Each row is a point. The ring and each string are closed loops that go straight from each point to the next, and from the last back to the first. Before rounding, they use only three directions, however many columns there are. Count how often each string passes through the ring. Passing back the other way cancels.

Ring (9 x 4):
[[ 14  24 -48 -40]
 [  7  49   0  -8]
 [  0  51  34  12]
 [ -7  40  52  19]
 [-12  23  48   9]
 [-13   6  16 -24]
 [ -6  -4 -26 -52]
 [  3  -6 -54 -62]
 [ 12   3 -64 -57]]
String, 19 rows:
[[  8  57  15   8]
 [  6  23  13  10]
 [ -2  35  15  -7]
 [-11  55  47   5]
 [ -8  35  29  -4]
 [ -2  14  13  -6]
 [-11   3  44  11]
 [-23   7  45 -13]
 [-23  12  17 -43]
 [-17  11  -9 -58]
 [-13 -10 -43 -82]
 [  4 -26 -55 -57]
 [  9 -14 -48 -43]
 [ 16 -17 -92 -75]
 [ 13  12 -75 -69]
 [  4  31 -35 -47]
 [  3  20 -12 -24]
 [ 15  23 -26 -15]
 [ 15  58 -10  -5]]
Times through: 1

Ring, 6 rows:
[[ 33 -32  24 -62 -21  22  21 -18]
 [ 14  24 -21 -55 -47  50  28 -16]
 [-16  45 -47   0 -28  34  13   4]
 [-35  29 -23  50  12   0  -5   7]
 [-14 -20  46  27  34 -18  -5 -21]
 [ 14 -49  55 -13  22 -13   3 -20]]
String:
[[ -19   -2  -25   42   17  -12   -8   25]
 [ -48   19  -23   88   38  -24  -18   21]
 [ -45   18    3   74   38  -19  -13   -1]
 [ -28  -13    4   64   42  -30  -16   15]
 [ -12  -14    8   27   21  -12   -4    3]
 [ -12    1   26   10   12    2    4  -22]
 [  -1  -23    4   12   14   -9   -1    9]
 [  -3  -17   22    5   13   -4    2  -10]
 [  -1  -18   42   -3   14   -1    5  -26]
 [   3  -20   11   -2    7   -1    4   -2]
 [  17  -58   31   -5   22  -20   -1    5]
 [  33  -78   60  -32   21  -18    5  -11]
 [  48  -82   77  -67    6   -4   15  -30]
 [  25  -23   52  -60  -15   24   23  -44]
 [  44  -44   46  -81  -22   24   26  -31]
 [  49  -43   30  -90  -33   30   28  -23]
 [  48  -15   27 -111  -54   55   40  -41]
 [  25   15   18  -82  -49   56   35  -46]
 [   7    6    4  -31  -20   27   17  -18]
 [   9   -6  -13  -21  -15   17   12    3]
 [   4   11   -9  -26  -22   27   16  -10]
 [   1   43  -17  -43  -44   53   27  -28]
 [  -7   66  -32  -42  -55   65   31  -29]
 [  -5   20  -16  -10  -18   25   13   -7]
 [  -6    7  -38    8   -9   10    4   21]
 [ -24   42  -69   27  -18   20    4   29]
 [ -38   57  -71   45  -12   19    1   25]
 [ -52   67  -68   68   -1   13   -4   22]
 [ -42   32  -51   70   16   -7  -11   30]]
Times through: 1
